Every row gives one point. Each table stands for the endless flat space through its points: a line for two points, a plane for three, and so on. Write the one point that lies in both, or say that there is none.
(in the rows, 128 means zero)

First (2 x 3):
[[156 115 103]
 [138 103 118]]
Second (2 x 3):
[[142 101 110]
 [158 121 106]]
They share: [150 111 108]

First (3 x 6):
[[ 97 156 102 139 166 168]
 [117 131 122 119 146 153]
 [103 131 110 115 150 151]]
Second (3 x 6):
[[100 123  99 106 145 133]
 [ 97 126  93  99 142 126]
 [104 117 112 114 153 151]]
They share: no point

First (5 x 9):
[[123 114 153 147 148  84 149 110  82]
 [112 135 165 132 149 120 139 123  89]
 [113 149 161 125 138 131 128 132  98]
 [117 140 156 135 122 123 136 130 100]
 [ 93 139 205 145 142 109 162  72  98]]
Second (2 x 9):
[[132 128 156 137 104  81 137  98 121]
 [108 152 156 143 134 123 137 128  85]]
They share: [120 140 156 140 119 102 137 113 103]

First (6 x 12):
[[122 122 108 151 169 142 142 104  76 106 122 181]
 [118 151 151 156 116 149 125 116 126  82 169 133]
 [133  81 163 147 113 125 178 148 112 142 113 133]
 [150  74 161 146 126 105 194 142  99 139  94 154]
 [106 123 159 132 108 121 153 108 114 102 149 161]
 [162 100 156 183 103 111 189 128  87 164  85 139]]
Second (5 x 12):
[[133 109 146 169  95 126 145 130  89 133 121 120]
 [102 103 152 161 128 134 191 169  75 134 103 134]
 [152 132 148 138 123 162 127  86 138 104 148 176]
 [147  90 125 138  98 139 164 122 104 114 140 127]
 [ 95 129 159 177 147 131 160 157  85 136 107 141]]
They share: no point

First (4 x 18):
[[154 107 144 116 139 144 155 121  93 156 136 132 136 137 174 114 129 137]
 [129 124 130 114 154 152 154 119 132 158 124 132 160 128 169 116 147  90]
 [194  96 119 109 148 175 159  93 123 124 127 162 166 134 140 124 162 154]
 [139 104 158 111 143 127 150 120  94 147 134 137 127 153 170 112 124 121]]
Second (4 x 18):
[[167  92 155  80 145 147 144  73 135 159 129 168 124 137 153 116 150 106]
 [149  97 134  85 154 148 166  81 154 151 134 158 141 136 133 124 132  93]
 [175 102 151  90 141 136 157  80 131 147 114 153 122 138 143 103 158  99]
 [145  89 146  89 158 162 140  87 134 147 140 168 149 146 157 138 132 115]]
They share: no point

First (2 x 24):
[[113 113 149 144 102 109 135 111 106 147  99 111 129 118 130 147 127 103
  113 102 100 122 156 106]
 [109 105 137 164 130  89 155 123 106 171 111 131 129 130 106 159 119 119
  137 102 116 114 140 130]]
Second (6 x 24):
[[111 100 136 124 106  93 155  91  89 128 118 123 114 126 132 127 116  81
  127  99 110 137 149  93]
 [134 132 166 158 112 129 146 105 107 142 104 112 108 139 109 159 122 139
  131  86  75 120 130  95]
 [125 124 182 154 112 125 141  99  98 175  55 117 151 135 104 182 136 142
  107 110  78 122 168 125]
 [119 140 165 174 139 139 134 152 126 151  95 109 156 131 122 149 134 121
  114 105 110  61 161 140]
 [ 87 111 162 146  88  91 125 120  93 167  79 126 147 103 130 168 146 102
   92 121 109 123 189 132]
 [113 149 169 186  85 123 116 145 122 146 126 110  87 112 116 176 138 154
  121  81  73 109 127  99]]
They share: [112 111 146 149 109 104 140 114 106 153 102 116 129 121 124 150 125 107
 119 102 104 120 152 112]

First (2 x 24):
[[131 114 133 129 155 139 134 151 123 129 143 131 105  97 153 133 124 118
   93 125 121 122 158 126]
 [107 138 121 117 155 157 164 109 123 171 155 143  99 139 135 133 124 148
  123 137  97 116 152 150]]
Second (6 x 24):
[[132 137 154 147 162 180 161 150 135 169 145 140  65  84 148 151 140 136
   98 117 131 109 149 130]
 [141 136 131 132 133 149 182 132 127 163 165 159  79 107 126 155 163 111
  101 145 136 140 151 118]
 [105 130 159 108 149 146 131 157 111 173 116 140  72 105 150 116 105 183
   93 102 128 123 163 165]
 [127 122 155 138 164 177 128 151 117 154 128 125  81 104 162 120 131 143
  108  94 117 100 150 129]
 [141 168 123 136 158 116 187 134 123 166 153 170  92  98 108 139 133 145
  118 151 123 133 188 168]
 [101 108 133 115 151 170 143 130 135 154 153 125  94 116 160 149 116 131
   90 131 111 117 133 126]]
They share: [119 126 127 123 155 148 149 130 123 150 149 137 102 118 144 133 124 133
 108 131 109 119 155 138]

First (5 x 24):
[[121 111 132 106 130 114 123 102 134 118 146 132 126 149 108 127 146 134
  110 129 115 113 114 145]
 [147  75 167 102 117 126  84 122 148 135 171 109 137 131  89 151 147 124
   71 139 121 119 106 142]
 [112 120 134 129 128 114 127 126 129 128 152 120 154 125  91 126 152 132
  111 141  96 120 118 147]
 [118 112 151 129 147 126 110 136 139 109 145 107 117 115  90 138 153  96
  100 171 118  88 122 174]
 [ 89 159 101 142 156 102 168 109 122  90 104 155 116 145 125  95 152 133
  156 135 101 104 140 162]]
Second (7 x 24):
[[108  86 163 107 115 112 155 142 157 108 140 152 110 143 110 131 144 165
  140 125 106 132 162 119]
 [129 111 116  91 112  91 108 118 121 113 150 122 145 132 102 154 196 107
   82 170 125  69 134 179]
 [122 133 141 126 148 112 118 106 119 129 128 104 133 125 114 127 147  97
   89 170 121  99  98 150]
 [119 117 135 130 153 121 132  65 117  89 148 101 104 123 107 155 141  90
  100 140 126  84 123 158]
 [122 133 104 112 125  77 122 153 145 118 123 106 168 135  86 143 195 143
  108 156 145 141 138 149]
 [ 98 121 146 137 155 116 140 121 139 119 110  99 122 118 103 126 124 128
  123 142 120 152 111 125]
 [128 122 166 112 132 120 113 119 117 150 134 133 129 134 133 108 143  98
   82 185  99  75  93 148]]
They share: no point
